Rows are points. Two turns around zero, p and q, are shown by what they do to some points. Where does a point land after both, in the order given? Backwards means that the second turn is done in reverse. Each puzzle has new turns, and all numbers are rounded.

Turn p:
[-2 37] => [31 20]
[ 1 27] => [24 13]
[ 23 -50] => [-32 -45]
[-22 -14] => [-23  12]
Turn q:
[-15 -19] => [ 15 -19]
[39 -5] => [13 37]
[-51   2] => [-13 -49]
[-18  15] => [-19 -14]
[45  7] => [ 3 45]
Where do these land?
q, then p: [-38  28] => [-45  15]
p, then q backwards: [11  7] => [ -3 -13]
q, then p: [ 27 -35] => [ 36 -25]

Turn p:
[23 20 39] => [25 34 26]
[-67 -13 -49] => [-66 -28 -43]
[19 -6 15] => [17  0 18]
[ 13 -13   9] => [10 -8 16]
[ 12  12 -14] => [ 15   1 -16]
Turn q:
[ 1 13 26] => [13 13 22]
[ 28 -53  16] => [-23 -48  31]
[ 12 -14  39] => [ 0 -8 42]
[ -7 -15 -32] => [-19 -11 -29]
[  3  41 -12] => [ 33  18 -20]
[-37  27 -37] => [ -5  35 -47]
Where do these land?
p, then q: [ 43 -11  16] => [ 21 -29  31]
q, then p backwards: [  8 -25   4] => [-10 -24  -1]
p, then q: [-61  35   6] => [ -2  60 -37]
q, then p backwards: [ 11   1 -27] => [  4   2 -29]

Turn p:
[-21   2 -32  -4] => [-12   2 -33 -16]
[14 31 12  5] => [ 29  -1  16 -15]
[34  2 24 32] => [36 14 23 27]
[-29 -45  45   5] => [-48  27  35  27]
[  2  10 -50 -39] => [ -6 -42 -42 -23]
Turn q:
[ 21  23   5 -19] => [  1   9 -27 -23]
[ -7 -54  47  30] => [ 15 -47  59 -12]
[-15  17   0 -29] => [-27  21  -7 -11]
[-20  26  10   5] => [ 2 31 12 -8]
[ 22 -12 -62  12] => [  9 -15 -38  54]
Where do these land?
p, then q: [50 23 -8  1] => [ 23 -46 -22  -5]
q, then p backwards: [-23  21   8  -2] => [-21   3  17  17]
p, then q: [-21  -6  23 -49] => [-38  -7  42 -11]
q, then p: [-19  -7  29  23] => [ 2 -6 41  6]
p, then q: [-22 -40 -23 -14] => [-13  19  22  42]
p, then q: [  3 -42 -42  27] => [26 21 -9 55]
p, then q backwards: [32 52 14 14] => [20 10 36 48]

Turn p:
[ 47 -61  17 -46  11 -35] => [ 57  -5  24 -30  68  19]
[-16  35 -14  -5  -5  -7] => [-16   8  -7 -17 -25 -22]
[-29  -6 -10  24  -8 -13] => [-28  -2 -31   4   8  -2]
[ -3 -28  39  -8 -30 -24] => [-19 -31  18 -20  38  20]
[ 4 47  6 45 35 -3] => [-32  56  12  28 -19 -11]
[-40  14  -4  -1   3  32] => [-12  -7 -21   2 -43  17]
[ 37  -1 -34 -10  -7  50] => [ 50 -19   6  33 -26 -22]
Turn q:
[ 17  -7 -18  24  20 -12] => [ 10 -33  18   9  12   7]
[ 12  35  29 -13 -21   6] => [ 17  25  -6 -17 -14 -38]
[  0  -3   6   4 -13  25] => [ -2   7   3  -9 -26   5]
[-33   9   8   1 -49   6] => [-11  17 -42  11 -36 -11]
[ 26 -50  36  35  68 -45] => [-47 -47  71  13  48 -19]
[-11 -34  -1  -8  68 -38] => [-30  -9  34  25  66  17]
[-15  33 -25   0 -14   5] => [ 32  10 -25  16 -10   5]
[ 24   9 -13 -29 -62  13] => [ 17   3 -49 -49 -24  -5]
[-20   8 -22 -15   3  40] => [ 16  29  -4   2 -16  38]
Where do these land?
p, then q backwards: [-32  -5 -21 -18   0  29] => [  1   1 -27  12 -40  13]
p, then q: [  9 -35  21  -8   4 -10] => [  1  12  38 -11   4  15]
p, then q: [-43  -5  13 -18  19  41] => [  7   6 -20 -29 -48  28]
q, then p: [ 38  32  18  42  33 -56] => [-6 39 14 -1 80 24]
p, then q: [ 15   0   3  60   4 -39] => [13  7 21 66 17 -8]
q, then p: [-35  -4  -6 -48  -2  -6] => [  2  28 -20   3 -46 -16]
p, then q: [ -2  -2  16 -15 -42  20] => [-48  -6   0 -15  -6   9]
q, then p: [ 51  19 -45   5 -17  21] => [ 60 -29  29   4  19  -9]

Turn p:
[ 17   7 -23  31 -40  34  25 -37   0] => [-20  29 -53 -16 -41   0 -17  19   0]
[ -3  52  11  30  -5 -38 -37  36 -17] => [-21  -4  28   5   9 -68  47   2   0]
[-25 -21  16 -15   5  30  13 -16  45] => [  8 -20 -29 -14  19  55   5   8  -1]
[-24 -50 -25  -3  11   8  54 -15  34] => [ 36  -4 -38 -19  17  40 -40  -2 -40]
[ 40 -12 -26  -6 -15  21  26 -10  40] => [  2  24 -40 -15 -24  30  -6 -39  -8]
[ 16  40  27  -5  26 -36 -15 -12 -36] => [-48   0  43  21  19 -30  -8  -6  15]
[ -9  20   7  -7  56   9 -21  33 -33] => [ -3  10  59  40  15   4  23  17 -16]
[-24  -9  19 -40   3   3  20  32 -13] => [ 14 -44  35   0 -11  21  -4   2 -18]
[ 36   1  26  47 -29 -36 -59   5 -39] => [ -5   2  -5  40  -8 -79  15  -3  56]
[-24 -28 -32 -32 -13   5  -6 -17  18] => [ 37   7  -1 -41   4  27 -15   3  13]
Turn q:
[ 32  37 -12   4 -86 -26 -16  22  -4] => [ -3  26  19  23 -66 -10  39 -28 -56]
[  6   5  21  18  41  18  -9 -55 -18] => [ 14 -18  30   4  30 -25  -2  -3  58]
[-15 -62  61   4  19  -2  -9  33  -1] => [ 58  -3 -11  16  32  59 -27  19  -2]
[ 1  9 -7  3 10 71 31 39 12] => [-55  17   4  32  26  10 -18  49  -9]
[ 28 -18  17 -14  -3 -21  49 -15  36] => [  7 -11  -9 -19  46   2  48   3 -31]
[-13   0   4  -5 -17 -18  -6 -50 -31] => [ 27   2  33 -32  -6 -26  -5 -27   9]
[-15 -28 -19 -15 -23  19  -7 -23  39] => [-24 -38  23 -31  -2  27  -3   0 -18]
[ -4 -12 -16  -7 -10  -1 -29  13 -59] => [  7  41   8   1 -24  12 -34 -34  15]
[-39  27   1  28  22 -48   4   8  45] => [ 21 -50 -54  -1 -19 -33   0  22 -11]
[  0   5 -71   4  26   6  -6   5  -4] => [-56  -4 -30  -6  -9  -9 -20 -28  20]
[ 19  38  19 -21  20   2  -2  22 -17] => [  4  39 -12  14  -9  -7  22  25  26]
Where do these land?
q, then p: [-30   1   7 -44  31  -2   4  -7 -12] => [  6   2  29 -23  -4  25  30 -34   0]
p, then q: [ 23   6  12  32   3 -36  11 -47  49] => [-29 -31 -29 -47 -11 -23 -23 -13  40]
p, then q: [-29  18 -39  11   2  -7  17  12  -1] => [ 14  51 -10  -8 -10  -4   7  -1  11]
q, then p backwards: [ 28 -45  -3  -6 -40  14  32 -17  26] => [-20  31   4 -25  48 -10  22  25  33]
p, then q: [ 50  14  21 -16  30  20  30  -7  21] => [-12 -23  46  -5   2 -30 -46   9  11]
q, then p: [ 19 -22 -23 -15  10 -63   5 -17  13] => [ -1  30   3 -27  -7  32 -57 -13  -1]
p, then q: [-11  -5 -11  26 -13  46 -47  17 -23] => [-17  14 -24  39   2 -11  27  13 -52]
q, then p: [  8  10  19 -54 -31  16 -28   9 -22] => [-43 -31   0 -13 -42  15  32   3  -1]
p, then q backwards: [-11   3 -29  66 -12   8   8  -1 -67] => [-41  72  19  16 -12   8  27  36 -18]
p, then q: [-47  19  47   0  20   2 -32  58  16] => [ 20  17 -25  11  87   8 -14   7 -22]

Turn p:
[ 28 -13  43  13   1  -5 -19  17  -5 -28 -15] => [ 23 -22  -2 -22  25   1 -42  18   6  -8  20]
[  1  10  -1 -17  40 -22  -9  21  -4 -29  23] => [ -2  -3 -31  13  16  18   0  43  -3 -23 -17]
[ 12 -31  11  12   5   8  25  39  26 -37 -33] => [ 29 -31  25  -8  20 -19  -4  16  49 -28   1]
[-16  42  12  14  -5  52  21 -34  -1  -2  13] => [ -8   8  -9   2  20  13  20 -70 -16 -22   9]
[ 37   0 -47 -26  27  10 -24 -22  -8  63  24] => [-20  12  -5  10  -9   7  -1  -8 -33  61 -71]
[-18 -26  13  23 -30  29  57 -62 -19  11  38] => [-18  11   9 -25  34   1  68 -48  -4  35  44]
[-11 -50  24 -14  -1   0 -10 -30   0  13   4] => [-17  17  11 -11  29 -37  -1  13 -11  30  19]
[ -9 -16  -9  35 -29  -8 -26  51  -6 -16 -27] => [-12 -41  21 -13 -39  -1 -32  18  29 -17  22]
[ 31  25  -9 -58  26 -18  22  19  16  16 -11] => [ 49  27   6  16  -5   6   8  24 -15  -9 -56]
[-64 -15  42  27  -1  46  -7 -35 -13  -3  14] => [-58   8  11   1  43 -15   3 -38 -15 -17  55]
[-10  -4  27  -1 -27  11   4  24  24   7  21] => [-10  25  17 -40   1   3  -3  -2  14 -23   4]
[ 12  31 -49 -23  -1 -23  -8 -37  14  -9   4] => [ 15  12 -53  22 -34 -13  19  -8  -7  15 -24]
[-22  11 -36  19 -41 -42 -24  36 -52 -33 -50] => [  8 -59   2  20 -80   2 -12  31  -8 -16  47]
[ 27  34 -20  -4  37 -37  -4  11  28  46  -5] => [ 19  36  -3  36 -19  33 -23  10  14  22 -49]
Turn q:
[-23 -14 -29  18   0 -47   9 -19 -26 -19   0] => [-19  53   7   2 -17 -18 -12 -18   0 -34 -11]
[ -5 -35 -25   7   5 -22  22   4  36 -66 -25] => [ 24  25  32 -15   6 -16  28   1  48 -55 -19]
[ 52 -12  28  23  -4  18 -24  -9   2  30  23] => [ 10 -51 -21  30  -8   0   6 -11 -32  17 -33]
[-51  -8  27 -31 -16  13 -12 -20  22  22  28] => [-37 -35  10 -40 -28 -20  -1  22 -14   9  29]
[ 23 -34  25 -43 -26   9  15   7  -4  -5   7] => [  3 -26 -16  -2  -7  24  35  24 -20 -35  17]
[ 17  31  28 -38 -18 -18 -42  20   2  64  21] => [-11  -9 -37   0 -31  11  28  21 -41  71  13]
[-36 -21 -21  21  14  -2  30  37   0 -14 -38] => [ -9  30  47  24  15   8  -7  19  43 -18   7]
[ 26 -26  -9  -2 -21 -12  27 -44  11 -16 -37] => [-13   1   4 -21  10  29  29 -32   8 -44 -33]
[ -8  39 -51  40  34  41   6  29 -16 -21  15] => [ 25  16 -14  26  46 -26 -62   2  42  14   6]
[ 28  65  15  38  41   3  11   4 -19  17  25] => [ 24   2 -12  37  35 -20 -22 -49 -22  49  17]
[-16  50   3  26  59  17 -37 -10 -40  -5   5] => [ 33  19  14  -1  16 -15 -73 -16 -29  42   3]
[  4   2  37 -19 -57   4 -22 -12   7   9  -1] => [ -6 -35 -18 -21 -49  29  17  -6  -5   6  10]
[-11 -37 -27 -39 -10  -4  17  12  26   3 -24] => [-24  11   8 -20  12  13  35  43  22 -23  -7]
Where do these land?
q, then p: [-12  19   3 -62 -24  21 -33   5  22  18   7] => [-16  10  39 -25 -24  -8  30  27 -17  -5 -48]
p, then q: [-31   2 -21  28   9  24  15  19   8  13 -13] => [ -6 -29  38 -13 -17 -11   0 -23  14 -14   5]
p, then q: [  5 -16 -14 -16  -4 -84 -26  23  22  24  22] => [ -1   4 -29  22 -17  22  15  31  54  62  24]
q, then p: [ 25   6   1  26  13  27  51  18 -17  13   9] => [-34 -19 -19  26  37  16  -6  -8  32  20   3]
q, then p: [ -6 -35 -11 -86  -5   7 -26  -3  -5  18  -3] => [ -3 -31  41 -10 -20   7  28  34 -31 -54 -30]
p, then q: [-13  -6  74  29 -27  10   0 -16   5 -36 -36] => [ 39  -8 -29 -19  -9 -70   8   1 -48  -8  -8]
q, then p backwards: [ 17  13 -13  -2  15 -17  13 -17  25  11 -18] => [  9 -11  -1  -5   6  25  23 -18  12  14  25]
q, then p backwards: [ 13  10 -15  19 -15  -2  15   8   2 -93  17] => [  5  34  21   2 -23  -1  26   2  60 -50 -38]
p, then q: [  6  12 -18 -34  12 -20  -4  -1 -97  27 -11] => [-19 -11 -12  77 -13  47 -46  11 -25 -22  16]
p, then q: [  7 -15  -4  17 -12  39 -39   9  17  24 -13] => [-12   3  24 -40 -41   8   2   6 -21  11 -15]
p, then q backwards: [ -5   5   9  33  35  14 -13  15  18 -33  16] => [  7  -8 -35   8 -21  41  33  -7  -6  -1  -3]
p, then q: [ -6   8   9  47   3 -19  47 -59  -2  15  22] => [-41 -36 -18   1  54 -39 -13 -28  -5  21   3]

Turn p:
[-16 -42 -12  43  29  37  17  28  22  42 -31 -38] => [-42  32 -54  57   1  -7  12 -39 -18 -22 -19 -10]
[-35   2 -51   2 -16  -1 -23 -20 -30  31 -47 -12] => [-49  17  22 -29  -9  -9 -34 -23 -39 -33 -20 -18]
[ 15  36  31 -38  29  -6   2  20 -14 -21  11 -26] => [ 26  -1  38  26  17   7   5   4  21  32  27 -36]
[-31  38 -47  54  44   4  24  32  36  -2   8  34] => [ 37  13 -40  25  53  35 -49 -24 -10 -47  -8  24]
[ 40 -12  32  45  42  -1   1 -27  32 -19  36  -2] => [ 13  26 -18  42   4  -6   7  25  34  24  17  65]
[ 16  -3  20 -17 -46 -43  31 -16 -27 -12  32 -10] => [ 34   4   1 -47 -35  -6   6  15   8  55  -7 -11]
[ 31  14 -17 -39 -28  -8 -48 -16  33  53 -14  15] => [-18 -16  23 -42  -8 -52   9 -22  39 -49  22   1]
[  8  25  10  -8 -51  28 -22  -9 -40  30  -7 -18] => [  1  21  38 -21 -30 -28  25  22 -14 -28 -17 -36]
[-32 -31   1  32  30  -6  26   5  25   7  29  32] => [ -3  -6 -66  11  28  16 -20  12  12   5 -20  23]
[-11 -36  -4 -11  -3  24   4 -35  -4 -33  39   6] => [-25   4 -15 -21  -6  42  20  41   3  17  12  19]
[ 44  -4   8  -8  17  28  11  20 -35   6 -17  -6] => [  1   0  28  40 -31  16  19 -11  21  -3 -20 -17]
[-28 -40  36 -32  -3 -33 -26  29  -5   7 -39  23] => [-32 -76  -5   5   5 -34  -9  -3 -11  23 -11 -24]
[ 33  43  -4  -5 -19 -37 -22  21  19 -48  35   5] => [ 68 -18  17 -13 -10  -1 -15   9   4   4  59  15]
[-35   9  -4 -18 -26  14  25 -30 -12 -43 -36  -1] => [-10  -3  29 -33  21  30  22  -6 -52  21 -16   3]
Turn q:
[-29 -42  26  51 -30 -21 -27 -20 -32  31  32  34] => [ 56 -16   5  -2 -20  53 -36 -10 -44  12 -49   2]
[-31  11 -34 -10  45 -44 -29   3   6 -12 -20   9] => [ 27 -33 -58 -12  22 -24   9  26  24  -2  -1 -10]
[ 42 -28 -31 -39 -41  41 -34  29 -22 -14   8  -8] => [-30  -5  66   8 -26  -6   4  67  11 -14 -15   6]
[  7  36  17  13  -4  17 -17  36   8  31  20  21] => [ -6  28  -2  27  12 -11 -54  -3   1 -18 -18  14]
[ 32  18 -34  33  29  30 -25  28  -6 -11 -34  -4] => [-25 -20  14  -2  22  -6 -21   1  70 -21 -15 -19]
[ -5 -38  -6 -16 -37 -18  34 -14  16 -15 -20 -38] => [ -5  -9  18 -13 -22  -2  64 -12  -9  31   4  28]
[ -7  -4 -26 -41  37  22  48 -39  -3  41   2  -6] => [ -5  15  13  -8  71   1  39   3 -36   0  32 -23]
[-35  11  41  27  -4  35  30 -32 -10  28 -39  34] => [ -4  -4  -6  22  15  21   7 -72 -40 -37 -20 -27]
[ 46 -22  44 -25   6 -12  14  30   3  22  23  45] => [ 36  16  39  -4 -10 -23 -40  -2 -27 -35  37  30]
[-17  21 -42  -1 -10 -45 -40 -34  -4  17   7 -47] => [-10   6 -45 -47  15   4  15  38   1  43 -43   3]
[-14  -1  24  23   0 -44   7  33 -31 -38  -1 -50] => [ 38  30 -15  -8 -51  -9  19 -14  47  32 -10 -11]
[ 11  42  52 -12  13  26  37 -15  -9 -31  23   5] => [-23  47 -11  13 -26   8 -12 -27 -13 -18  53 -30]
[ 17  -9 -18 -12   7 -27  11 -22  30  29  -6  31] => [  7 -22  -6 -27  35  -1  -1   0 -24 -13  18  37]
[ -9 -11  16  27  10  11 -48  15  21 -36 -16 -48] => [-19 -30  -3   5 -35 -30 -15 -10  36  46 -20 -26]
[ -7  15 -29 -17 -22  29  40   2  32 -42  21  22] => [-36  -2  -8  49  -2  27  23  14   3  -7  46  27]
Where do these land?
q, then p: [ 39 -49  32   7 -13  25  -2  36  17 -35  32  22] => [ 19 -22 -24  -2 -26 -50  26  68  -3  -4   2  16]
p, then q: [ 29 -26 -11 -39  21 -23  23 -11   0  34  34   5] => [-41 -22 -12  13  27 -25   5   3 -29  31   2  38]
q, then p: [-39   4  13  19 -15 -10   7  -1  31  -5 -36  35] => [-27   4  -4 -19 -25  27 -13  -3 -15   2 -22  51]
p, then q: [-23 -15 -42  12 -11  23  -8  22 -11 -15 -14  10] => [ -9  -9  15  18 -25  26  19  20   9  -5 -13 -38]
p, then q: [ 45  23  -2   4  58 -24  40 -14 -27  24   1 -44] => [-56   8 -39 -24  21 -10 -47 -47 -19   8 -26  14]
p, then q backwards: [ 14   3   8  12  65 -36 -20 -22 -44  42  23 -13] => [ 27  32   3  23  11  34 -38  62   4  -5  37 -30]
p, then q backwards: [-13  -5  21 -44 -13  59 -27  32  40 -61 -12  39] => [-18 -52 -61 -30   7  16  33 -43  13 -22 -29  51]
p, then q: [ 19  15  23 -20   2  -5  30  21 -50   1  30  20] => [-34  -1  46  -8   0 -40  -5 -27  13  11 -14  23]
q, then p: [ 31  33 -24  41  21 -15   9 -41 -15  51   2 -16] => [-41   2  47  10  54  23   7 -11  33 -16  23 -19]
p, then q: [-21  -6  -5 -10 -47  35 -20 -10  15 -17 -48  22] => [ 42   3  13  11 -29  14  49  -1 -12 -22  26 -33]
p, then q: [  5 -17  18  14  24 -19  19 -23 -32  62   1 -65] => [-24  26 -69 -18  24 -18   7 -24   2  15 -55  24]
p, then q: [  4   7  26 -30 -44  40 -24  23  16 -37  47  25] => [ 21  26  64  31 -12  -1  12  13  27  13  51  25]
p, then q: [-32  27 -20   3 -25  -8 -21  39  39   3 -26  -4] => [ 21   0  -1 -41 -21  25  10  37  11  16  27 -36]
q, then p: [  1   3 -14   5 -16 -46 -16 -20  -6 -21 -27 -19] => [-11 -22  -7 -38  -3  19  21 -42   5  -5  -3 -13]
p, then q: [-59   2 -23  25  -8   2  10 -32  26 -25  -7 -18] => [ 16  22 -18   7  28   8   1  39   2 -38   1 -51]
